Each wall is flat, endless, passes through zero and stands at right angles to its row. A trip goes straight from one point to another. List the walls that it crosses, first one first.

Walls:
(1): [-24.5 -10.9 -19.3]
(2): [-20.5  -3.7  26.8]
(3): [-28.5 -19.8  -0.1]
(4): [30.9  8.8 29.9]
(5): [17.6 15.5 42.6]
(6): [ 26.0 -12.8   0.9]
(7): [-23.7 -18.7  19.0]
(8): [-24.7  12.1 -31.1]
(9): [-0.8 -5.8 12.7]
Trips:
[-3.4  2.3 37.3] to [ -1.9 -21.0  13.0] -> 6, 1
[-11.9 -10.0  -3.1] to [-14.4   6.9 -26.3] -> 9, 2, 7
[-10.2  -7.2 -12.3] to [-15.3 -37.3   2.4] -> 2, 9, 6, 8

Walls:
(1): [ 14.8   0.1   7.2  -5.0  -6.3   4.8 -17.4  30.9]
(2): [ 22.3 -12.5 -13.9 -32.9 -20.5  -6.7 -38.1  11.5]
(3): [  2.7 -28.4  -3.8 -20.7  -2.5  -4.0  24.0  14.1]
(4): [ 34.1  -5.3   2.2 -14.7  -4.8 -30.8  -5.1  -3.3]
(5): [-15.0 -23.1  -3.7  -0.1  -4.7 -22.3   5.7 -14.6]
(6): [-16.8 -16.9 -10.7   0.8 -27.4 -32.6 -12.6  45.4]
(7): [  2.9 -21.9  10.5  -3.7  -5.9   4.6 -22.4  -7.0]
(8): [-12.2   8.0 -38.6   7.0  -3.8   6.4  -2.2   1.8]
Trips:
[ 10.9 -24.4  -1.8 -14.9 -29.4   5.6  26.4   2.5] to [ 11.4  24.0 -21.0 -17.6  11.1 -31.2  17.4  -8.0] -> 1, 7, 8, 6
[ -3.6 -12.2  20.7   4.3 -11.7  23.2   7.7  -7.9] to [ -8.0 -11.1  16.7  29.7  23.3 -33.0 -22.2 -30.4] -> 5, 3, 4
[-11.3 -17.1 -40.3 -23.3  30.8  22.9  10.6 -26.6] to [-18.6  25.9   3.7 -16.1  26.7  37.7   0.3  -8.0] -> 5, 3

Walls:
(1): [ 30.9 -20.8  -3.6   1.0 -20.7  17.4  15.7  -3.3  17.2 -32.9 -11.4  32.1]
(2): [ 44.7 -48.6   2.2 -24.8 -14.0  -3.5  -9.7  -0.7  32.0   6.8  -6.7   4.6]
(3): [ 22.3 -14.8 -27.5  -1.1 -10.3 -31.7   4.9 -35.8 -31.3 -17.3 -20.8  27.6]
(4): [-22.6  13.1 -30.9 -10.4  -2.4  35.5 -22.6 -14.6   8.2  29.2  10.7 -25.1]
(5): [ -3.5  33.8  -7.9 -14.8  -1.0   0.6   5.4 -24.0 -13.0 -14.5  -0.8  -3.0]
(6): [ 12.8  16.4 -10.1 -16.9   6.8   2.3 -22.7   2.3  28.3 -14.9   6.0  -4.5]
(7): [  9.8 -23.2  17.7  18.8  -2.5   7.4 -12.3 -17.6  -5.2  -6.3 -14.1   3.5]
(8): [  5.1   1.8 -10.3   1.5   6.7  -1.0 -33.3   1.9  29.3   3.0 -10.7   6.4]
(9): [-13.0  26.1  19.4 -19.8  -3.1  17.3  45.9   5.3  12.1  -5.6 -15.1  14.2]
Trips:
[ 17.3  -9.1  32.6   4.1  -8.8  -6.6   2.1  25.0 -24.6  -6.9   5.5 -18.0] to [  4.9 -21.4 -20.4 -14.4  20.8 -10.3 -34.8  -5.5  33.0  -6.3  30.0   6.3] -> 6, 8, 1, 4, 7
[  3.0  28.0  31.9 -21.8  -7.0  -0.8 -18.4  12.2  -9.1  -3.7  -0.3  -9.2] to [-10.0  -5.8   7.7  14.6  42.3 -22.7 -44.5 -13.8 -14.6   0.3  13.1  14.6] -> 8, 9, 7, 3, 5
[-10.4   3.4 -23.8   8.9 -20.0   5.2 -41.3 -12.5   1.4 -16.1   4.4  10.5] to [  5.0   6.2   9.9 -35.3 -17.3  12.9 -12.0  16.4  21.0  14.6 -17.0  -1.9] -> 2, 3, 7, 9, 5
[ -7.7  -3.5  -1.2 -32.3 -25.6  20.0   6.1   3.0   9.7  -0.3  21.3   2.9] to [ -6.3  55.9  17.8  17.7 -33.7  10.4  -8.4   2.8   4.9 -46.6  14.9 -33.0] -> 2, 1
